Rows are points. Each copy is the shape, with its points in the same order, turned, moved and blurred by noise. Some copies are also mirrored. Which?
In the rows, zero is written as 128.

Shape (5 x 2):
[[ 64  79]
 [166 152]
 [ 72 121]
 [200 121]
 [100 106]]
Copy 1, 5 rows:
[[ 76  52]
 [118 173]
 [ 57  94]
 [155 164]
 [ 95 104]]
Copy 1 is: only turned
Copy 2:
[[111  54]
 [147 178]
 [ 95  93]
 [193 166]
 [113  96]]
Copy 2 is: only turned
Copy 3 (5 x 2):
[[ 66  63]
 [173 149]
 [ 75 106]
 [206 115]
 [106  99]]
Copy 3 is: only turned
Copy 4:
[[128 196]
 [105  68]
 [ 92 169]
 [146  55]
 [118 153]]
Copy 4 is: mirrored

Shape (10 x 4):
[[118 193 165 103]
 [ 72  72  83 123]
 [114 166 149 176]
 [168  90 152 106]
 [147  79 165  77]
 [163 149  60  93]
 [125 110 188  89]
 [141 128  66  72]
 [110  61  56  68]
 [165 178 127 197]]
Copy 1, 10 rows:
[[112 208 146 121]
 [ 95  61 103  96]
 [120 152 160 174]
 [163 146  62 140]
 [136 153  37 117]
 [197 126 139  76]
 [108 176  65 130]
 [171 121 115  56]
 [140  69  78  47]
 [175 149 174 192]]
Copy 1 is: mirrored
Copy 2 (10 x 4):
[[157 147 214 117]
 [ 76  93 106  80]
 [136 174 148 154]
 [201  99 107 102]
 [191  87 121  65]
 [126  39 176 150]
 [186 130 148  69]
 [132  43 170 116]
 [102  28 114  67]
 [151 154 150 199]]
Copy 2 is: mirrored
Copy 3 (10 x 4):
[[109 220 168 117]
 [ 70 112  79 118]
 [124 173 160 184]
 [160 127 157  77]
 [129 123 162  52]
 [163 186  67  94]
 [108 139 186  79]
 [132 165  67  72]
 [ 99 115  53  63]
 [174 186 138 200]]
Copy 3 is: only turned
Copy 4:
[[ 98 212 148 157]
 [ 67  72 115 106]
 [108 146 156 201]
 [168 135 142 106]
 [153 142 154  72]
 [127 157  44 134]
 [129 163 178  97]
 [107 149  56 103]
 [ 95  92  69  60]
 [147 146 122 231]]
Copy 4 is: only turned

Shape (14 x 8):
[[150 146 132 162 146 146 120 176]
 [ 91 167 177 107 204  91 144 177]
 [124 110 162 182 137 149  94 181]
 [160  69  89 102 161  96  89 153]
 [136  61 112 192 106 147 155 174]
 [120 142 182 125 112 132 120 131]
 [ 63 162 161 189 158  78 128 165]
 [146 114  87 135 147  71 158  70]
 [ 45 168 100 171 121 124 136 142]
 [155  89 173  97 180 126  99 156]
 [126  91  81 183 141 150 150  83]
 [115 175  88  82 157 140 111 172]
 [155 171 157 124  97 116  98 103]
 [151 167 138 142 135 152  85 116]]
Copy 1, 14 rows:
[[135 100 134 164 144 145 155 175]
 [ 98 174 167 192 207 104 185 155]
 [134  77 173 189 154 160 131 175]
 [201 137 136 121 175 124  88 124]
 [134  18 159 136 155 124 107 151]
 [ 88 138 184 155 120 139 135 144]
 [ 89 109 164 249 170 109 162 127]
 [124 118 111 122 134  98 136  46]
 [ 57  92 102 216 146 106 116 137]
 [155 158 193 128 183 156 132 151]
 [107  56 100 134 142 159 121  86]
 [114 171  91 154 163 121 126 186]
 [112 157 147 153  75 140 148 127]
 [123 143 127 164 105 178 146 149]]
Copy 1 is: only turned
Copy 2, 14 rows:
[[149 108 148 147 138 144 120 169]
 [ 97 153 204 109 209 161 116 142]
 [126  98 200 161 101 134 127 180]
 [120  70 143 125 153  76 106  85]
 [174 116 176 183 102  69 173 163]
 [ 99 144 159 143 111 164 150 137]
 [101 187 219 134 154 131  92 192]
 [116 185 111 166 161  82 105  83]
 [162 202 191 105 111 116 100 163]
 [ 87  74 181 157 161 141 129  99]
 [178 160 147 195  99  91 104 102]
 [166 123 142  77 161 161 107 122]
 [ 79 141 105 129 107 166 120 142]
 [119 132 123 143 106 167  94 143]]
Copy 2 is: mirrored
Copy 3 (14 x 8):
[[126 181 120 139 154 136 117 198]
 [ 75 143 168  77 162  97 172 224]
 [ 88 184 138 148 156 174  87 201]
 [ 99 130 105 122 115  72  46 178]
 [ 78 157  63 186 151 167  93 162]
 [112 139 159 112 114 174 134 175]
 [ 48 179 190 139 181 132 158 169]
 [125  82 134 159 138  73 117 111]
 [ 76 186 145 108 185 147 149 100]
 [105 116 137 102 121 123  79 236]
 [129 108 102 163 190 140  87 112]
 [131 186 118  54 143  91 127 162]
 [155 148 181 126  90 149 125 150]
 [165 163 166 118 139 148 103 164]]
Copy 3 is: only turned
Copy 4:
[[138 125 136 152 162 131 104 166]
 [ 60 135 210 149 168  87 147 158]
 [123  79 140 156 143 132  76 173]
 [111  87 140  79 153 201 163 178]
 [171  46  94 159 134 135 132 157]
 [106 127 147 132 111 110  91 111]
 [118 106 219 204 117 111 121 150]
 [176 128 175  98 132 163 188  91]
 [123 133 164 234 118 156 139 114]
 [ 78  92 143  76 165 132 109 158]
 [187  88 135 144 158 178 138  85]
 [ 74 176 133 162 166 165 149 153]
 [130 173 159 107 101 139  86 122]
 [130 158 150 131 156 159  70 131]]
Copy 4 is: mirrored
